Every row gives one point. The last column is the point's height on a tilted bowl or saddle (a function of degree 2), plus a little noise. Along how many of its main directions does it bend up, bend down or stay straight?
In the rows, zero is written as 128.

Points (10 x 3):
[[140 149 103]
 [143 115 112]
 [134 122 112]
 [147 134 107]
 [185 128  91]
 [169 136  98]
 [ 83 103  99]
 [ 79 142  92]
 [144 151 101]
 [ 87 101 101]]
Directions: 0 up, 2 down, 0 straight

Points (26 x 5):
[[120 158 140 172 131]
 [110  90 127 139 150]
 [123 137 124 114 131]
 [218 131 117 137 206]
 [173 123 110 135 177]
 [140 173  91 124 146]
 [131 168 122 127 134]
 [155 193 127 104 125]
 [ 91 146 150 114 132]
 [127  96 104  79  93]
 [131 165 137 174 130]
 [139 142 159 127 120]
 [182 112  52 112 170]
 [140 116 125 146 163]
 [186 155  89 156 197]
 [119  83 120 121 136]
 [143 170 124 146 135]
 [181 141 173 118 113]
 [127 119 138  89 115]
 [ 99 153 125 132 139]
 [ 97 144 177 130 111]
 [168 122 124  94 125]
 [138 134 128 120 135]
 [ 82 121 109 116 133]
 [136 127 130 116 132]
 [119 151 122  99 132]]
Directions: 1 up, 1 down, 2 straight

Points (45 x 7):
[[184 132 164 130 143 145 139]
 [122  93 144 141 145 143 124]
 [125 118 109 132  87 118 100]
 [161 155 109 122 144 134 151]
 [ 85  93 141 155 103 109  92]
 [134 146  72 134 138 136 138]
 [122  67  75  81 120 167 128]
 [120 111 134 182 112 124 103]
 [123 126 128 149 160 122 137]
 [ 94 129 111  89 121 138 128]
 [125 209 126 127 137 125  94]
 [114 102 114 101 157  95 156]
 [107 155  75 159 137 130 127]
 [169  86 154  97 139 132 154]
 [ 65 162 132 112 149 154 123]
 [126  89 153 178  88 120  74]
 [130 142 153  92  82 166  82]
 [165 129 118 142  81  97 117]
 [121 156 106 121 122 131 126]
 [116 149 131 144 159 112 127]
 [124 160  98 132  89 141  98]
 [132 110  87 110 125 163 138]
 [137 129 153 144 111 144 104]
 [127 116 137 185 132 117 115]
 [114  87 125 185 130 129 116]
 [104 152 143 128 136  79  99]
 [167 144  96 128 151 121 154]
 [161 154  94  81  97 118 154]
 [101 123 145 125 130 128 117]
 [114 119 139 183 143 169 124]
 [137 186 120 117 119 150 119]
 [132 112 133 143 104 132 109]
 [118 107 112 136 154 158 144]
 [ 94 107 107  89 111 158 121]
 [103 124 214 123 139 179  28]
 [137  73 135 131  81 133  84]
 [113 130 183 110 194 101 103]
 [111 137 148 142 150 101 118]
 [101  94  97 161 150 217 142]
 [154 118 127 147 140 122 140]
 [111 118 179 100 102 100  87]
 [215 181  91 113 161 121 180]
 [128 105  84 124 108  89 119]
 [133 118 152 137 134  94 128]
 [140 149 111 136 130 124 132]]
Directions: 1 up, 3 down, 2 straight

Points (62 x 9):
[[120 105  69 129 170 109 102 146 148]
 [158  94 126 158 150 109  81 142 127]
 [116 130 101 188 146 144 116 112 111]
 [100  86 126 170 125  99  95 121 129]
 [143 134 114  63  93 142 131  90 104]
 [120 155 129 121 109 156 125 142 127]
 [128 116 132 119 180 231 160 143 149]
 [ 85 147 129  57 129 196 109 115 111]
 [102 102 119 161 119 147 135 113 123]
 [124 150 175 144 105 174 109 119 155]
 [118 139 147 124 153 111 133  96 108]
 [142 140 146  95 133 143 160 154  94]
 [166 135 130 165 119 107 147 136 115]
 [ 84 126 198 111  67 119 134 141 165]
 [130 132 153 140 131  97  98 153 114]
 [ 78 157 130 165 115 113 152  95 131]
 [107 135 173 143 132 130 100  86 152]
 [115 225 144 122 153 120  92 133  58]
 [134 176 142 118 141 104 112 102 107]
 [130  72 100 100 101 138 117 140 124]
 [ 65 137 103 142 134 176  82 110 131]
 [ 76 101 130 136 121  96 112 145 140]
 [103 137 126 106 188 132 161 153 127]
 [110 128 121 119 141  75 109 121 132]
 [123 104 113 120 167 146 125 113 108]
 [106 129 119  84 101 126 140  74 120]
 [115 148 132  84  74 166 129 117 153]
 [ 72 132 121 125 132  92 144 104 132]
 [153 132 151 140 148 118 167 169  97]
 [196 117 128 101  95 152 105 132 114]
 [ 94 180 141 161 166 115 124 103 101]
 [138 125  91 139 102 133 105 140 161]
 [ 94 177 202 149 128 124 112  84 147]
 [119  76 129  97 170 148 145 129  90]
 [134 118 102 138  91 104 161 150 144]
 [153 115 114 124 167 111 118 121 114]
 [153 163 108 116 153 132 122  83 107]
 [157 154  81 151 158 193 133 154 161]
 [160 187 198 147 131 109 148 208  17]
 [ 99  78 130 168 117 145  73 124 164]
 [151 144  93 142  85 120 119 140 174]
 [ 77 132 105 135 121 160 112 148 124]
 [117 128 140 162 113 120 145 126 122]
 [108 133 142 120 124 128 141 125 126]
 [118  97 112 160 126  98 142 177 114]
 [135 118 123 138 155 119 127 153 122]
 [ 97  83 138 127 148 174 128 125 140]
 [153 114 138 163  85  95 110  88 152]
 [ 91 145  76  83 145 113 119 114 100]
 [115 160 118 113 109 125 159 154 135]
 [103 133 114 120 138 105 166 146 139]
 [163 133 111 127 162 173 100 102 147]
 [140 109 150 141 156 152 143 167  98]
 [146 112 132 142  75 133 179 103 116]
 [109 102 138 151  96 171  98 121 180]
 [131 118 132 153 143  91 138 135 121]
 [159 147 120 146 129 164 120 108 144]
 [154 150 127  55 144 170  94 150  79]
 [131  95 153  91 121 110 144 134  87]
 [113 137 146 117 161 178  79 120 147]
 [136 136 138 156 160 135  81 129 136]
 [100  94 108 105 106 125 132 181 130]]
Directions: 3 up, 3 down, 2 straight

Points (75 x 9):
[[101  89 173 135 111  83  67 105 129]
 [168 180 113 148 150 167 130 128  83]
 [154 155 126  93 153 102 152 105 153]
 [ 75 147 165 141 119 135 110 123 140]
 [147  87 151 124 111  87 156 204  70]
 [102  91 106 125 162 115 178 106 140]
 [132  89 132 155 194 112 137 128 172]
 [130 128 124 131 111 141 155 121 135]
 [144 139 163 156 151 155 134 147  98]
 [101  97  98  88 140  68 121 122 100]
 [130 154  98 169 108 176 181  49  42]
 [142 152  77 133 166 143 122 116 117]
 [134 150 136 139 126 133 126  83 138]
 [160 136 143 150  93 100 140 131 128]
 [116 135 163 138 140  86 153 137 152]
 [131 153 148  98  51 154 162 117 141]
 [102 111 124 103 151 159 149 106 134]
 [131 174  74 102 136 116 144 142 140]
 [153 137 138 136  93 178  96 158  84]
 [145 123  85 125 118 109 119 150 129]
 [ 77 111 118 110 149 139 157 115 128]
 [120 141 135 151 114  56 143  84 130]
 [ 97  67 137 128  81  97 104 116 142]
 [170  94 109  78  86 103 152  60 190]
 [124 146  90 148 178 127  96  72 107]
 [104 103 106 140 154 137 125 141 132]
 [134 144 129  68  94 116 136 154 152]
 [137  95 139 106 106 110 174  97 172]
 [161  76  81 145 101 105 129 112 138]
 [193  70 118 103 104 112 158 145 127]
 [164 169 158 128 117 141 190 155  76]
 [111 173 107 107 132 149 132  96 120]
 [127  95  99 126 114 133 118 118 147]
 [ 87 140 132 143 120 133 118 146 126]
 [122 101 172 179 106 194 119 121 119]
 [125 134 127 103 117 106 123 114 149]
 [125 114 109 106 109  96 148 202  82]
 [ 91 104 210 152 136 131  90 141 176]
 [128 152 142 155 109 139 140 134 119]
 [112 184 134  90 106 100 150 162 140]
 [146 120 102  86 147  92 165 132 136]
 [132  96 140 153 111  95 111 126 141]
 [117 117 148 122  99 130 181 129 133]
 [113 128 100 161 101 175 172 176  57]
 [146 196 138 157 128 135 153 120 100]
 [121 147 201 140 150 109 133 164 129]
 [144 129 173  95 121 158 134 145 113]
 [104 138 141 161 125 156 149 149 108]
 [131 126 159 128 128 124 114 152 126]
 [101 123 130 127 124 114 114 166 118]
 [104 125 128 140 102 135 126 114 142]
 [139 115 119 129 163  74 138  99 157]
 [135 139  77 129 111 123 164 103 131]
 [154  99 142 125 110 105 159 136 146]
 [ 98 154 137 110 134 146 121 129 124]
 [136 133 168 173 124 163 136 134 106]
 [147  68 130 146  87  94 104 110 133]
 [130 136  93 162 130 126 146 113 124]
 [ 81 136  94 120 109  47 160 100  64]
 [155 140 144 147 148  94 160 100 157]
 [103 162 120 105 128 152 121 103 124]
 [111 114 114 105 124 193 100 101 121]
 [134 155 161 124 144 108 110 110 138]
 [ 92 135 147 166 111 141 143 104 136]
 [ 87 166  95 151 117 152  92 112  99]
 [133 112 110 156 146  82 106 120 129]
 [108 125 133 139 196 116 101 105 137]
 [138 130  82 146  90  47 135 108  86]
 [156 113 170 153 132 153 116 136 113]
 [112 109 111 108 124  81 145 139 124]
 [116 140 131 146  83 149 157 160 102]
 [119 119 155 120 131 133  93 143 124]
 [206 180 106 137 163 131 100 112 106]
 [144 130 149 127 169 115 128 183  91]
 [138 128  93 144 122 109 160 174 101]]
Directions: 1 up, 4 down, 3 straight

Points (65 x 9):
[[ 98 119 112 148  97 138 125 139 132]
 [118 118 108  95 153  99 117 164 111]
 [117 131 166 156 123 111 131  85 183]
 [101  71 125 130  64 184 148 103 167]
 [168 123 120 167  91  91 127 159 126]
 [ 56  96 122 167 164 124 124 167 122]
 [131 129 112 100 154 129 184 154 148]
 [136 118 167 105 163 143 133  97 179]
 [154 106 151 140 122 118  91 151 124]
 [191  98 138 135 115 107 162 145 126]
 [104  69 170 137 154 112 122 104 181]
 [133 147 139 158 150 214 157 136 140]
 [ 69 116 113 133 139 110 133 115 158]
 [164 181 137 127 138 100 165 134 144]
 [136  94 120 135  68 129 101 165 104]
 [114 162  90 133 197 102  87 115 136]
 [150 120 130 129 177 148 100 135 117]
 [137 155 155 140 145 132 150 132 150]
 [125 182 138 144 132 133 121 116 154]
 [141 105 110 156 166 114 114 177 100]
 [142 124 105 139 127 113 124 168 101]
 [131 125 136 117  93 121 120 130 124]
 [ 93 150 148 120 134 119 108 163 136]
 [133 139 136  82 174 112 120 143 147]
 [160  80 113 169 135 128 155  97 108]
 [179 143  95 177 155 124 147 135 104]
 [113 127 107 126 113 118 148 142 125]
 [102 142 134 120 129 194 182 103 203]
 [167 197 127 165 143  95 103  74 178]
 [198 197 119 154 106 174 170 141 143]
 [163 139  91 141 162 106 101 123 107]
 [147  85 158 121  90 118 167 163 137]
 [170 146 153 103  88 150 120 132 110]
 [107  92 117 114 101 133 121 154 107]
 [ 89 149  86 108 103 168  99 125 132]
 [120 123 136  99  34 102  98 125 123]
 [124 125 104 136 131 166 112 105 127]
 [122 131 128 118 180 130 135 128 145]
 [133 147 190 142 129  96  95  97 203]
 [143 129 144 138 150 159 183 154 140]
 [158 138 142 130 114 154  82 125 111]
 [129 109 112 139 159  97 145 107 128]
 [120 177 168 167 134 143 104 165 145]
 [109 127  98 137 121 118 128 137 117]
 [144 161 115  97 163 153 145  98 142]
 [145 135 159 189 117 131 128  98 165]
 [147 116  73 144  97 117 112  85 125]
 [112 143 110 115 130 116  95  83 152]
 [137 146 135 130 120 146 180 120 154]
 [119 168  84 167 125 149 133 125 138]
 [103  84 112  95 193 123 113 145 136]
 [120 190  76 103 140 132 183 117 166]
 [117 182 150 130 111 145 132 154 145]
 [118 125 115 135  97 192 174 114 171]
 [ 63 130 154 163 115 126 134 145 163]
 [101 131 110 120 152 115 147 135 136]
 [119 126 117 120 143 167 129 132 120]
 [119 143 171 143 125 110 105 144 156]
 [ 50 166  91 121 159 119 163 160 176]
 [130 163  99 125 108 142 124 167 108]
 [125 162 150 164 134 139 118  87 179]
 [122 142 139 122 109 131 120 149 125]
 [164  94  81 105 117  89 138 205 101]
 [107 162 101 102 151  95 121 142 125]
 [104 114  81 121 128 157  92 122 103]]
Directions: 3 up, 1 down, 4 straight

Points (77 x 9):
[[112 131 111 159 157 174 150 131 115]
 [107 131  95 159 179 121 138 106 113]
 [140 132 136 125 118 140 116 130 124]
 [144 149 141 130 149 150 104  71  96]
 [143 141 135 141 114 160 125 117 123]
 [150  97 161 143 110 139 108 120 120]
 [ 68 104 179 145  93  82 123 120  98]
 [140 170 119 131  86 136 110 157 103]
 [118  64  93 139 141  69 163 151  97]
 [ 97 143 104 126  98 132 130 122 123]
 [117 129 159 105 134  90 128  78 117]
 [103 131 175 140 118  67 119 149 101]
 [ 70 173 113 147  94 149 127 100  94]
 [128  96 180 124 105  96 103 122 114]
 [151 151  94 178 114 138 137 107 137]
 [ 93 178 119 115 126 180  72 105  64]
 [181  97 127 163 172 133 143 119 110]
 [138 122  91 113 166 125 126 134 114]
 [100 175  88 128 147 147 137 148 117]
 [124  85 125 129 121 145  80 133  95]
 [134 133 158 132 181 122 167  88  98]
 [ 94 119 141 124 147 126 139 137 115]
 [ 54 127 148 106 160 102 119 148  91]
 [122 133 141 156 122  75  70 145  85]
 [108 146 149 141 165 111 148 118 113]
 [110 133 131 112 118 132 101 134 113]
 [154 109 100 135 115  98 109 183  93]
 [121 120 103 131 124 137 133  99 133]
 [159 113 104 179 155 134  91 104 106]
 [180 138 115 120  82  93 132 170 100]
 [126 121  80 126  92 105 165 108 145]
 [176 167 112 118 138 118 190 169 107]
 [ 82 168  74 145 107 120 130 127 108]
 [186 122 131 156 155 145 132 103 116]
 [130 116 121  99 109 154 112 160 105]
 [ 90  61 152 136 112 112 118 134  87]
 [113 109  77 111 104 123  80 140  84]
 [103 104 143 173 127 179 108 138  86]
 [155 143 168 109  81  88 133 115 119]
 [125  98 156 171 161 116 102 150  82]
 [146 164  98  92 129 118 111 117 106]
 [124 135 136 158 130 162 117 166 101]
 [123 157 148 153 115 191 101 151  85]
 [110 161 171 140 156 140 123  98  97]
 [125 104 169 163 105 157 145 156  99]
 [159 118 146  82 170 125 149 117  90]
 [142  95 153 106 118 130  92 112 107]
 [115 166  99 150 157 126 134 102 119]
 [186 141 108 145 105 135 137 122 136]
 [132 140 147 197 115 154 140 160  95]
 [145  85 158 136 117 163 127 131 107]
 [110 108 126  82 130 146 163 116 114]
 [139 178 153 181 104 122 156  99 110]
 [ 65 171 127 132 146  92 118 162  89]
 [120  89 130  77 126 151 121 154  89]
 [147 133 127 200 116 146 131 123 121]
 [173 114 154 108  81 157 118 124 110]
 [120 150 143 145 157 110  94  77  96]
 [149 144 113 172 110 157 121 138 120]
 [113 155 162 146 130 113 190 125 115]
 [145 185 163 158 127 151 111 152  82]
 [148 133 151 144 145 146 102 127 106]
 [167 139 120 115 117 142  99  85 112]
 [105 161  99 111  98 129 124 163 108]
 [108  94  90  90 137 151 159 105 114]
 [140  92 175 168 112 147 112 147 100]
 [106 119  99  79  66 121 141 121 103]
 [195 135  80 168  94 127 147 141 141]
 [126  86  70 151 140 149 120 140 113]
 [134 126 153 122 182 169 155 133  89]
 [178 114 141 124  62 180 152 110 108]
 [152  96  99 127 140  98 156 135 131]
 [153 136 162 128 189 129 146 127  84]
 [126 134 168 144 126 105 101 123 114]
 [108  73 147  91 112  72 102 143  78]
 [150 182 171 120 126 176 161 176  73]
 [158 147  88 121 176 128 132 145 108]]
Directions: 0 up, 6 down, 2 straight

Points (69 x 9):
[[217 169 108  96 126  92  74 160 172]
 [105 136 136 125 141 133 146 134 113]
 [144 112  94 135  99 152 143 142 117]
 [106 112 149 146 151 132 138 126 123]
 [ 99 122 121 134  70 114 123 129 102]
 [ 88 169 116 161 184 129 124 133 162]
 [103  88 140  98  92 176 133 158 127]
 [133  96 159 143 118 102 154 113 133]
 [ 98 156 115  85 126 143 187 136 122]
 [127 117 148 136 158 182 113 107 156]
 [138 182 183 138 122 106 119 123 131]
 [136 123 131  97 156 129 102 158 160]
 [138 127 129 118 131 153 116 149 145]
 [149 104  98 146 115 137 101 126 147]
 [134  98 112  96 135 206 167 142 145]
 [145 124  87 104 120 137  92  96 137]
 [108 156  97 150  97 114  99 104 109]
 [109 128 107 140 130  93 143 125 119]
 [ 88 156  96 153  95 158 107 159 133]
 [143 151  81 135  80 178 169  99 116]
 [138  99 110 101 144 140 119 149 151]
 [112  74 110 151 154 197 137 133 160]
 [116 168 116 141 120 142 148 129 117]
 [110 142 126 169  94 132 148  99 106]
 [158 110 104 149  84 121  97  96 129]
 [ 86 113 115 156 155 124 152  96 122]
 [112  96 133 125 129 118 159 114 103]
 [156  79 160 131 169 105 105 102 184]
 [127 109 142 113 121 101 134 157 134]
 [152 115 140 128  97 115 152 111 126]
 [127 187  87 147 137  78  84 136 151]
 [122  67  81 166 130 134 148 186 114]
 [145 103 128 142 131 101 140 129 133]
 [102 114 139 122  98 159 143 135 107]
 [160 145 122 182 119 129 147 103 125]
 [124  92  69 139 142 106 139 165 128]
 [124 123 125 121  85 126 164  92 101]
 [ 89  95  92 148 153  58 146 149 150]
 [123 173 109 153 119 172  86 190 190]
 [103  70 104 101 162 125 109 122 151]
 [110 145  90 166  96 131 104 140 113]
 [144 117 112 121 130 110 108 146 147]
 [ 98 121 108 110 135 155 146 144 115]
 [105 118 110 172 168 129 117 153 158]
 [131 123 160 159 109 174 102 165 183]
 [114 129 124 111 166 126  93 117 153]
 [114 157  81  97 166 126 135  59 165]
 [131 161 160  77  81 141 100 118 134]
 [148 117 122 108 117 125  96 149 155]
 [137 140 132 159 148 182  95 171 193]
 [ 77 132  67 158  86 111 136 129  72]
 [159 129  93 134 112  80 146 112 129]
 [150 130 154 112  85  83  31 148 186]
 [188  82 127 173 138  58 108 148 208]
 [ 72 128 151 154 129 111  88 118 155]
 [ 80 130 127 135 175 140 152 125 119]
 [164  87 120 102 151 136 142 121 146]
 [170 108  88  73  95 121 163 141 154]
 [157  89 113  93 147  94 107  89 170]
 [149 145 144 162 137 142  97  90 151]
 [135 152 103 109 120 111 116 106 130]
 [143 115 138 109 146 109 173 170 112]
 [152 157 121 110 144 152 101  84 140]
 [146 142 125 180 133  97 110 112 144]
 [128 146 124 143 142  86 104 171 152]
 [171 111 138 101 104 112 147 124 144]
 [147 104  94  72 155 157 119  81 152]
 [148 131  89 155 128 144 160 127 110]
 [132  69 129 124 133 154 157 157 119]]
Directions: 5 up, 3 down, 0 straight
